Each row is a point. To make a cloud, some directions were put in groups of two or more. Within a group, all points are equally far from the middle, so they leave a hole (a ring in 2 directions, a hollow ball in 3). The other directions are filled evenly. Then the cloud was stretched, turned, moved and blurred a little. Count the holes, and give their numbers of directions, smallest first.
In the rows, zero is written as 128.

Cloud (13 x 2):
[[ 99 175]
 [ 99  88]
 [142 129]
 [106 142]
 [103 156]
 [152 114]
 [116 167]
 [120  92]
 [173 152]
 [113  92]
 [124 127]
 [ 60 129]
 [158 169]]
Holes: 0

Cloud (19 x 3):
[[ 68 132 110]
 [ 91 162 114]
 [123 106 153]
 [129  98 123]
 [ 84 127 144]
 [140 166 129]
 [ 83 142 146]
 [169 143 153]
 [105 113 156]
 [121 105 149]
 [119 174 137]
 [102 167 180]
 [118 111 164]
 [ 90 136 160]
 [ 69 117 111]
 [124 179 153]
 [125 181 161]
 [147 182 167]
 [ 92 139 165]]
Holes: 1 (2)

Cloud (27 x 4):
[[161 146 131 173]
 [165 145 117  84]
 [118 151 137 139]
 [176 162 139 117]
 [124  86  91 132]
 [152 137 164 125]
 [153  68 119 112]
 [211 141 159 140]
 [168 135 105 174]
 [108  91 119 111]
 [123 175 100 161]
 [167 119 138 169]
 [111 141 121 128]
 [173  95 113 160]
 [118 113 129  96]
 [130  99  86 151]
 [164 121  89  93]
 [125 110 160 152]
 [159 106 116 114]
 [119 175 159  88]
 [131  81 123  99]
 [146 168 152 120]
 [146 169  95 167]
 [172 141 130 100]
 [112  81 102  99]
 [119 193 124 167]
 [181 155 182 139]]
Holes: 0

Cloud (31 x 4):
[[135 170 133  86]
 [145 164 134  83]
 [135 113  76 142]
 [154 147 149  84]
 [141 144 169 108]
 [104  95 129  87]
 [ 92 144 148  94]
 [120  80 138 107]
 [ 92 106 129 152]
 [164 125 158 104]
 [147 179  94 131]
 [ 84 143  80 116]
 [159 162  88  98]
 [123 186 101 141]
 [157 120 109  73]
 [102  88 136 135]
 [ 95 175 110 104]
 [163 136 119  75]
 [129  95 102 147]
 [ 93 169 119  97]
 [135 186 102 108]
 [ 97 115 106  83]
 [167 114 151  99]
 [145 171 108 152]
 [ 88 136  82 105]
 [ 85 135 104 160]
 [111 123  66 127]
 [117 157 141 161]
 [ 86 133 143  92]
 [ 89 164 118  96]
 [151 174  94 137]]
Holes: 2 (2, 2)

Cloud (54 x 6):
[[120 158 147 104 133  53]
 [ 81 149  91 118 106 132]
 [160 146 112 139  75 104]
 [136 126 116 128  90 173]
 [164 156  99 102 143 125]
 [117 125  90 156 140  90]
 [ 97 105  98  79 103 100]
 [109 129 123  83 112  57]
 [131 128  96 113 139  60]
 [117 103 175 141  84 114]
 [135 152 102  98  76 140]
 [ 91 164 147 100 160 126]
 [ 80 157 162  98 121  89]
 [133 172 137  71  95 112]
 [106 171 150 135  89 149]
 [137  96 125  73  84 111]
 [141  98 107 107 154  72]
 [ 92 110 174  99 119 115]
 [104 107 149  76 144 116]
 [117  87 104  89  91 124]
 [101 179 163 128  96 132]
 [154 112 190 124 105  86]
 [177 146 178 129 126  97]
 [ 96 109 178 103 110 109]
 [ 83 171 155  97 136 122]
 [168 160 107 115 125  85]
 [154 138 191 114  89 100]
 [168 102 129  88 140 131]
 [ 79 118 166 104 128 116]
 [157 150 108 166 122 129]
 [120 100 149  70 128 121]
 [113 102  95  82 151 114]
 [ 99 169 159  96 117  73]
 [ 79 109 136 136 141 143]
 [137 164 114  96 166 106]
 [112 105 133  73 103  75]
 [ 83 131  84 123 132 138]
 [163 118 190 141 112  95]
 [109  99 103 121  91  77]
 [160 158 145  94 146 138]
 [118 108 170 137  78 134]
 [ 96 129 158 156 126  75]
 [138 116 128 142 108 176]
 [143  92 118 112  67 104]
 [110 118 112  86 105  61]
 [111 154 150 135 178 102]
 [128 103 169 144 160  88]
 [131 166 182 131  85 118]
 [146  98 169 126 162 113]
 [112  90 120 121  78 135]
 [121 169 177 124  88 133]
 [186 107 117 105 133 120]
 [116  99 167 123 151 142]
 [ 80 112 167 115 118 120]]
Holes: 3 (2, 2, 2)
